Each row is a point. Two turns around zero, p and q, are shown by what they do to some points. Where does a point land after both, in the order given? Backwards means that the second turn is done in reverse. Each puzzle has new turns, and all numbers are rounded.

Turn p:
0.038; 0.040; 0.014 -> 0.034; 0.045; 0.009
-0.041; -0.023; -0.012 -> -0.035; -0.029; -0.016
-0.026; -0.033; 0.016 -> -0.034; -0.025; 0.017
-0.008; 0.016; 0.015 -> -0.011; 0.020; 0.002
0.037; -0.001; -0.034 -> 0.047; -0.013; -0.012
Turn q:
0.075; -0.010; 0.004 -> 0.065; -0.031; -0.024
-0.021; -0.007; 0.014 -> -0.012; 0.005; 0.023
-0.029; -0.004; -0.018 -> -0.034; 0.000; -0.001
-0.024; 0.021; -0.001 -> -0.019; 0.026; 0.000
Where do these land?
q, then p backwards: -0.049; 0.005; 0.028 -> -0.006; 0.005; 0.056
q, then p: 0.014; -0.027; 0.001 -> 0.003; -0.022; 0.021
q, then p: 0.037; -0.030; -0.005 -> 0.021; -0.037; 0.022
q, then p: -0.006; 0.018; 0.018 -> 0.005; 0.026; 0.000
p, then q: -0.043; 0.019; -0.005 -> -0.044; 0.012; -0.014
p, then q: 0.046; 0.015; -0.037 -> 0.041; -0.023; -0.039

Turn p:
-0.020; -0.025; -0.027; 0.010; 0.009; 0.032 -> 0.008; -0.033; -0.041; -0.004; 0.000; 0.011
0.046; -0.032; -0.022; 0.030; -0.029; 0.027 -> 0.055; -0.021; -0.008; 0.039; -0.031; 0.006
0.035; 0.010; 0.041; 0.016; -0.007; -0.008 -> 0.023; 0.020; 0.040; 0.024; 0.018; -0.002
0.020; 0.034; -0.019; -0.027; -0.005; 0.027 -> 0.006; 0.042; -0.021; -0.003; -0.020; 0.028
-0.032; -0.002; -0.016; -0.038; -0.004; -0.041 -> -0.048; -0.005; 0.010; -0.033; -0.026; -0.013
-0.003; -0.030; 0.044; -0.023; 0.005; -0.030 -> -0.009; -0.020; 0.056; -0.023; 0.011; 0.004
-0.017; 0.038; 0.002; 0.049; -0.009; 0.033 -> -0.005; 0.015; -0.039; 0.049; 0.034; -0.001
-0.029; 0.007; -0.002; -0.017; 0.041; -0.040 -> -0.030; 0.003; 0.003; -0.049; 0.015; -0.031
Turn q:
0.028; 0.014; 0.032; 0.004; 0.011; -0.047 -> 0.055; 0.015; 0.004; -0.003; 0.015; -0.029
0.030; -0.010; 0.000; -0.027; -0.043; 0.023 -> 0.009; -0.038; -0.016; 0.024; -0.041; 0.005
-0.026; 0.059; 0.007; 0.019; -0.052; -0.002 -> -0.013; 0.029; 0.053; 0.019; -0.049; -0.025
-0.021; -0.021; 0.009; 0.016; 0.003; 0.031 -> -0.021; -0.015; 0.020; 0.005; 0.015; 0.029
-0.033; -0.025; -0.004; -0.001; 0.022; -0.013 -> -0.023; -0.007; 0.001; -0.018; 0.037; -0.009
-0.007; -0.033; -0.042; -0.002; -0.011; 0.018 -> -0.042; -0.015; -0.030; 0.018; 0.003; 0.010
-0.024; 0.011; -0.024; -0.030; 0.044; -0.038 -> -0.013; 0.020; -0.024; -0.055; 0.019; -0.032
0.053; 0.004; 0.021; 0.022; 0.027; 0.027 -> 0.048; 0.012; -0.009; 0.009; 0.004; 0.051
Where do these land?
p, then q: -0.003; -0.012; 0.016; 0.021; 0.001; -0.019 -> 0.016; -0.002; 0.004; -0.001; 0.030; -0.008
q, then p backwards: -0.010; 0.048; -0.030; 0.036; -0.008; 0.025 -> 0.014; 0.048; 0.002; -0.037; -0.037; -0.007
p, then q: -0.021; -0.006; 0.020; -0.011; 0.035; 0.011 -> -0.003; -0.014; -0.017; -0.040; 0.007; 0.015
p, then q: -0.010; -0.003; -0.011; -0.008; -0.012; -0.018 -> -0.012; -0.010; 0.012; 0.005; 0.000; -0.018
p, then q: 0.006; 0.024; 0.029; 0.037; 0.023; 0.055 -> 0.010; 0.048; -0.030; -0.016; 0.014; 0.051
p, then q: 0.002; -0.031; 0.008; -0.065; -0.063; -0.051 -> -0.004; -0.067; 0.078; 0.023; -0.018; -0.018
p, then q: 0.036; 0.009; -0.031; -0.022; 0.007; -0.037 -> 0.022; -0.005; 0.006; 0.007; -0.041; -0.044
p, then q: -0.001; -0.030; -0.001; 0.013; 0.017; 0.033 -> 0.002; -0.012; -0.038; 0.007; 0.011; 0.025
